Each row is a point. Two turns around zero, p and q, are shown by what they do to some points. Where does a point land after both, in the order given? Backwards means that the second turn is done in reverse. Each puzzle has new turns, and all numbers are rounded.

Turn p:
-14,-44,190 => -101,-104,132
-154,239,22 => -190,212,-11
-8,-144,9 => 20,-139,-32
47,-52,-13 => 57,-43,4
129,2,-207 => 214,74,-91
Turn q:
-73,210,-121 => -148,78,190
-13,-228,-52 => -43,-64,-221
-8,49,-106 => -94,65,25
-117,28,122 => 36,-144,85
50,-146,162 => 168,-94,-114
162,87,-5 => 82,161,36
Where do these land?
q, then p: -103,3,89 => 15,-134,19
q, then p backwards: 23,58,97 => 114,-13,11
p, then q: 165,-187,-215 => 61,254,-200
q, then p backwards: -85,126,30 => 60,6,143

Turn p:
-133,-43,79,-115,25,-74 => 12,0,-34,-18,-203,47
243,54,-81,-60,87,101 => 176,68,-19,-89,194,-92
56,128,128,35,97,-127 => -103,157,-9,-163,-10,19
-259,188,77,65,-157,15 => -252,55,-140,196,-112,-22
95,-174,5,-53,-85,-37 => 102,-53,185,5,-44,-38
126,-196,-117,89,31,256 => 206,-105,85,124,236,102
-128,44,-90,39,2,-134 => -140,-120,-68,-55,-61,-15
Turn q:
-148,150,15,-126,164,97 => -209,-202,-70,40,69,30
-58,10,61,-233,120,75 => -57,-225,-11,61,131,-82
64,-89,-207,74,-159,13 => 191,73,-16,-169,-45,113
99,50,30,60,136,-20 => -48,49,66,135,39,84
14,34,60,187,4,-116 => -66,203,8,54,-70,10
137,-21,-84,68,-251,-175 => 128,218,139,-200,-33,-24
-81,-32,136,-136,260,125 => -83,-213,-87,236,98,-52
65,-38,-32,54,-303,88 => 164,8,80,-177,-210,-23
-92,-65,21,52,29,-88 => -19,90,-108,21,21,-57
Where do these land?
p, then q: 90,10,142,13,42,14 => -119,-74,96,17,-31,16
p, then q: -76,22,0,41,278,47 => 80,-225,-17,-40,42,163
p, then q: -38,284,-188,177,11,25 => -86,27,-286,-23,213,116
p, then q: -43,-220,-3,99,-149,-32 => 69,43,-60,144,-174,-149
p, then q: -80,100,7,6,-164,38 => -69,156,-96,-57,-53,23
q, then p: 90,-146,-95,-195,-145,45 => 202,74,153,-169,-11,-37
q, then p backwards: 57,-50,137,-141,127,-137 => 135,62,-79,88,-178,109
